Each row is a point. A path goes straight from each point to the next, and from the last back to the first. The post is the endless flat space through its rows: a point in 2 columns, a line in 3, a plane in 4, and so on, so that a path can go around it. Count how often the path circles the post. Going back the other way cancels.

Post, one row:
[[-1 -1]]
Path:
[[-42 -48]
 [-26  -3]
 [ -9  64]
 [ 40  24]
 [ 24 -24]
 [ 43 -23]
 [ 14  45]
 [-32  52]
 [-30   2]
 [-54   7]
 [ 10  69]
 [ 42  12]
 [ 29 -34]
 [ 10 -59]
 [ 35 -17]
 [ 15  11]
 [ 15 -13]]
Times around: 1

Post, 7 rows:
[[ 18  -2  -2  51  20 -37 -10  -2]
 [ 21 -15  56  59  11 -35 -52 -33]
 [ 32 -15  32   2  23 -12  -9  18]
 [-18  -2  -9 -61  19  16  95 -27]
 [-26  -5 -19 -72  36  -3  34 -19]
 [ -6 -45  -1 -19 -29  -3   2   4]
 [ 37 -37 -17  -2 -12  40 -27 -10]]
Path, 9 rows:
[[ 16 -28  16  35   0  31   4 -42]
 [  4 -35 -20  -8  23 -27 -13  24]
 [ 28 -23  -7 -16  24 -38  16  13]
 [ 14 -47  55 -11 -17 -14  24 -20]
 [ -9 -49  18  41  13 -48   2 -46]
 [  0  -8 -12  26  -1 -28  49 -85]
 [ 58  16   3 -25  38  -7  -2   3]
 [-27   6 -10 -13 -14 -24 -75  -8]
 [-19 -19  14  37 -24  -2  35  -2]]
Times around: 1

Post (13 x 14):
[[  4   6  24  -4  28 -12  20   6  -1   5 -14 -35  21 -42]
 [ 29 -17  77 -48  -2  26  26   8  14  -1   4  44  10  42]
 [ 16  -7  -3 -12 -14   9   8 -35 -66 -15  -8 -52  46 -13]
 [  2   4 -17  15  25   6   3 -25  -2  48   0 -49  17  10]
 [-17  -5  24  16  29  26  -4 -64 -12   2 -34 -29  22 -22]
 [-65  -2 -14  -1  -2 -25  67  23  58   4 -17  27 -44  38]
 [  2   9  17  47  -1 -17  21 -56 -39  34   3 -34   0 -25]
 [  9  -2  42  -2  22 -17  -5   7  44 -38  22  62  24  39]
 [-14  -9  24  -8  -4 -18   4 -38 -34  -6  -2 -95 -26  -5]
 [-78   1   3   2 -12 -30 -13  10  37  39  -9  36 -21  -1]
 [ 38 -27  49   0  17  64 -12  34 -11 -55  29  61  -2  19]
 [-43  -4  -4 -22  45 -27  15  -7   1  15   3  51 -25  21]
 [-34   3 -27 -28  -5 -35  22 -36  57  24  -2  31 -38 -12]]
Path:
[[  4   3 -15 -15  -7  27  29 -45  31  19 -41  -5 -16  37]
 [-26 -28  23 -17  22  -2  -2 -22  -8   2  -7  23 -55  31]
 [  7 -25  20 -13 -20 -13   8 -30   8   3  -2 -21  29  24]
 [-47 -17  40  -7  -3 -49  -1  55  31 -15  10 -10  47  13]
 [-17   9  34   9  13 -14  -7 -45  21  -2  46 -19 -19  17]
 [ 28  49  -2 -15   7 -16   0 -18 -20 -15  10 -44  23 -10]
 [ 35  32  54 -47  -4  13  14  -5  62   2 -22  14  19  25]
 [  5  20  58  24  -6  14  10   8  13 -39  31   3  16  -1]
 [-30 -12  75  -3   3  19  -5   0  33   8   2   3 -33 -16]
 [-50 -21 -11  20  28 -16 -50 -47   3 -23  10  11   3 -26]
 [ -4  -6  45  25  14 -37  37   2  30   7  -5  22   2   3]
 [  1 -10 -32 -11  48 -14  17 -30  18 -16 -10  27 -29 -29]
 [-25 -43   4 -46  52 -18 -23  39  54 -21  -2  47  26  18]
 [ 12 -17  -2   5  32  18   0  -8  26 -12  26   1  31 -30]
 [-17  21  48 -31  -7  10  64 -48  -3  -4   1  35  42  34]
 [ 22  27  21 -38  29  23  42 -38 -24  31  -6 -39 -28   5]]
Times around: 1

Post (17 x 18):
[[-36  -7  -9   4 -29  -4   6  20  29  29  -7 -43 -11 -50  59 -32  45 -24]
 [-25 -17 -24 -40 -49  85 -31   5   0 -35  42  -9  19 -16 -35 -22  56 -13]
 [-21 -21  36  13 -22  13 -26 -27 -17   5  -4 -56 -27   1  44 -60  -8 -25]
 [-38  21  -5  47 -19  17 -15  -7  14  -1  36 -53   0 -32  84 -19  -9 -20]
 [-15  -2  35  12  -2  10  27 -25  13  -1  22  13 -12 -30  61 -55  19  10]
 [-24 -40   6 -52 -21  22 -50  -4 -24 -49  33  42  47  24 -10  37  66  11]
 [-20   4  30  38   3 -10  10  -3 -20 -20  -9  32 -47  12 -53  39  -7  27]
 [ -7   7  31  31  57  22 -33 -18   6  24 -20   7 -16 -25  32  -7 -19  63]
 [  1 -10  36 -69 -23 -31   7  24  14 -35  38  10  10  11 -35  48 -38  43]
 [  1   8  -7  31  32 -32 -31  -8 -57  28  25  45 -18 -28 -11 -16 -32   7]
 [-18   3  -1 -22   7 -32 -18 -34  30   2  19  29   3  55 -70  30 -10  27]
 [-18  40 -12   8 -31   0 -27 -42   5   0  -9 -19 -61 -51  72 -22 -14   1]
 [  2  -8  29  13 -13   7 -33  -3  49 -15  37 -24 -30 -47  45 -18  32 -40]
 [-41  19  37 -43   5  11 -12  -3 -12  10  -3  56   0  18 -36  36 -26 -12]
 [-25   3   4 -16  13  -6  13 -41  24 -33  10 -63 -10 -62  33 -33  12 -31]
 [-37   1 -12   7  48 -23 -30  28  -6 -33 -10  51 -34  50 -11  -7 -34  15]
 [-24  17  24  35 -20 -33 -28  -6  11 -19 -34   5   6 -48  15 -37 -20  -7]]
Path, 24 rows:
[[  5  14  18  32 -23   0  -3 -33  52  21   1 -33 -23  -3 -56 -14 -35  15]
 [-22 -22  11  12 -22  41 -10 -45  26 -40   8 -13 -62 -10  17  24   4  40]
 [-40  13 -77  28  -6   8 -57 -37  29  11 -28 -10 -61 -46   1 -10 -13  13]
 [-23   8  33   5   4   1  43 -42 -17 -16  -8 -11 -52   3  -4 -13 -39 -21]
 [  3 -34  48 -11 -13 -10 -11  14  16  -2 -10 -10  47   7  48 -29  23  67]
 [  3  32  57  29  21  -3  -4  -4  13   1   3 -14 -25 -38   7 -18   1   3]
 [-20  62  14  36  12  32  -7 -40   7   6 -22 -33 -28 -19  -9 -61  -7 -45]
 [ -2  10 -22 -18 -15  -9 -34 -19 -13   9   5  -1 -25 -29  26  -2   7  -6]
 [-50 -25 -37 -18  -8 -29 -11 -35 -32 -34 -13   3 -44  16  11   7 -24 -53]
 [-41   7 -15 -12  -9  16 -34  -2  35 -27  42  10 -44 -17   9  26 -23  32]
 [  0  24  40 -17  25  -4  14 -57  45  -9  18   9 -22 -95  24 -14 -30  18]
 [  1 -12  40  31  25 -21 -10  30  13 -22  14  15  35   8   2  11 -55 -37]
 [ -6 -19   7 -16 -14  12  31 -19  37   1  25  62 -44 -37   5 -11  41 -20]
 [-38   1 -18  -3   3 -36  10 -30  -1  -3  28   5 -17 -19 -18   9 -28  32]
 [-18  -4  21   0 -40 -26 -21  13  43  45  14  -8 -20 -29   1   3  25  15]
 [ -1  16  -8   8 -12 -26 -61 -28 -34 -23  36 -14 -46 -34 -31   1  49 -30]
 [-57  13 -43  48  24   0 -43  23  49 -39   9  25 -48 -31 -19 -21  35 -14]
 [-44 -29  24 -22   7  39 -27 -15  27  17  33 -15  -7  14  12 -52  24 -23]
 [-61  24 -10  14  11 -13   0 -17  19  35  16  -2 -35 -56  44  -3  46  17]
 [-20 -10   3 -16 -27   5 -74  -6  15 -50  35   1 -49 -33  20  12 -41 -16]
 [-14 -22  39  46  18  11  -3 -26  -9  26 -36  26 -29  -4 -14 -24  12 -26]
 [  0  34 -53  42 -34  -9 -18  -5  17   3  11   0 -26 -14 -26  26  19  -4]
 [ 25  -2  40 -36 -18  -1 -34  20 -25 -59  42 -34  24 -16  26  -6   2   6]
 [ -8  27 -11   4 -24   0 -57  -6   2 -18 -27 -41 -11 -13  -5  -9 -36   1]]
Times around: 0

Post, 17 rows:
[[-64  21  39 -40 -21  25   9 -20 -33  45  10  -9   5  -9  11 -61  37  10]
 [ 37  30  15  -7   7   1 -15  19   4 -22  -3  26 -23   6 -21  -5  33  -6]
 [-10  15 -27 -20 -20  -1  -9  -8   0   6  16   7  -5  13 -43 -21  14 -32]
 [ 14   7   8 -29 -29 -32   2  20  14  12   4 -23  -4  -2  14  -5  25 -23]
 [  5  52 -21 -27  13  25 -15 -25  -4  17  41 -16  20 -25  -2  -3 -29  39]
 [ 40 -11 -33  17  53   9 -10  13  30 -13  36  13   2  50 -13   0  -8 -12]
 [ -2  10 -24 -19 -26  22  12   7  20   2 -46   3  25  27  12 -32  45  -9]
 [ -1  -5  11   5 -12  56  12  -3 -22  25  15  -8  26  16 -51 -48  48   3]
 [-32  51  41  41   1   0 -68 -32 -27  21  26  10  23 -19 -13 -16  23  -8]
 [ -5 -22  10 -26  -6  13  18 -24  29  11  14  25   4  -4  16  -1  32 -28]
 [ -2  -3 -35   9  -7  34 -54  -3   3 -25  60   1   3  -7 -24 -72  71 -18]
 [ -8  23   4  16   7  12 -39  18  29 -25  43 -15 -29   8   2  11  -8   0]
 [  1  29 -24   0  16  56 -27  22 -18  -3  41  -2   5  -5  11 -18  18  -4]
 [-29   5 -21  41   8  -6  15   8  16 -34  72   3   6  12 -16 -24  18 -28]
 [-13 -34 -35 -13  -9  20  38 -21  -2   4  -2   4  -9   0  -1 -32  70  -9]
 [-36  -3  -3 -18 -11 -33  -2 -11  26  43   4  30   1 -56 -12  -5  32 -10]
 [  7  20 -20  23 -31  10  18   0  28  19   4  34   4  52  16 -17  25  -3]]
Path (29 x 18):
[[ 29  29  12  -9  26 -56 -15  -2 -19  -1 -27 -32  -9   2  -4 -66  54 -23]
 [-30  43 -27   5 -53  -4  12 -42  22 -86   1 -14 -16 -24  17 -11  15  -4]
 [-29   8  39 -31  27  46   2 -11 -47  74  53  62  20 -83 -22 -21  23  16]
 [ 35  53 -42  24 -11  -7 -78  -7  -8   3  17  30  11  19 -37 -17  32   6]
 [-22  95  11  37  -9 -22 -29  25  53 -64  13 -24 -17  50  22 -36   6  44]
 [ 35 -43 -36   7  50  12  -7   9  62  26   1 -15  15  31  29  17  25 -54]
 [-10 -14  -6  37  39 -13   1 -24 -29  15 -13 -13  -1  26   3 -34  12 -16]
 [ 12 -61 -43 -39   7   7 -28 -25 -11  58  26  33 -12  -9 -17  -7  -4 -51]
 [ 18  57 -14 -11 -25  49 -16 -24 -43 -62   6  73 -12  25 -28 -60  82  -5]
 [ 15  53  65 -43   6 -13 -60 -24  43  -1  68 -24  39 -76   3 -19  31  62]
 [ 32  10 -47 -56  11 -46  -7  -1  16  33 -43  37  -3 -10  -1 -32  73 -42]
 [ -8  21  33  21 -21  70  23 -23  21  19  -8  29  41  21 -52 -58  42   6]
 [  7  47   6   2   4 -21 -58 -31  33  -1 -12  -4  64 -15  -9 -29  10 -21]
 [-40  47 -45 -35   9   8 -20  12  26 -43  59 -19  17  37 -34 -58  12 -46]
 [-33  13  -1 -53  33  56 -15 -12 -19  57  37   6  31 -18  10 -15  12  36]
 [ 33   0  34   5 -40  26   6   3  10 -25  31  -9  17  31   1   1  28 -26]
 [-63   9  13  -5 -10 -12 -10 -21  40   1  21  53 -27  28  33 -33   5 -28]
 [  6 -16 -22  42  10 -31 -25   5  19  48 -33 -10 -10  22 -31 -20  26 -27]
 [-43  -3  31  13   5  47 -11   9  27  44  26  -1   3 -34 -13 -36  15  15]
 [ 18  21 -31  12 -10  66  14  49  -1 -27  21  -9  33   5 -21 -21  11   2]
 [-21  32   4   6  31 -18  -7  12 -35 -23  43  39 -19 -13  -6   2   5  17]
 [ 35  31  12 -21 -21  30 -47  -2 -32 -55  23   9 -19  62 -35   0  59 -53]
 [-13  33  28  -4 -22 -59  -2   4 -17  -5  -8  16 -40  37  -7   6  13 -18]
 [ -1   4  13 -27 -16 -18 -17 -10 -31 -10  15 -49  21  -8   3  -9   3 -32]
 [-33   4  38  12 -36  51  21  22  23  13  48   7  -9 -31 -13 -33  10  -5]
 [-65  -4   2 -33  -5   7   0 -34  25  -9  22  -7   9 -34  25 -66  26  20]
 [  8 -23  29 -40  19 -20 -13  17 -14  16  22  19  -7 -43   7  44   2 -22]
 [-50  15  54  21  30  43 -26 -29 -12  27  68  54 -11 -50 -18 -31  -7  36]
 [-42   5 -75  13  20   3  29  28  30 -42  50  33 -65 -16   2 -51  30 -26]]
Times around: 1
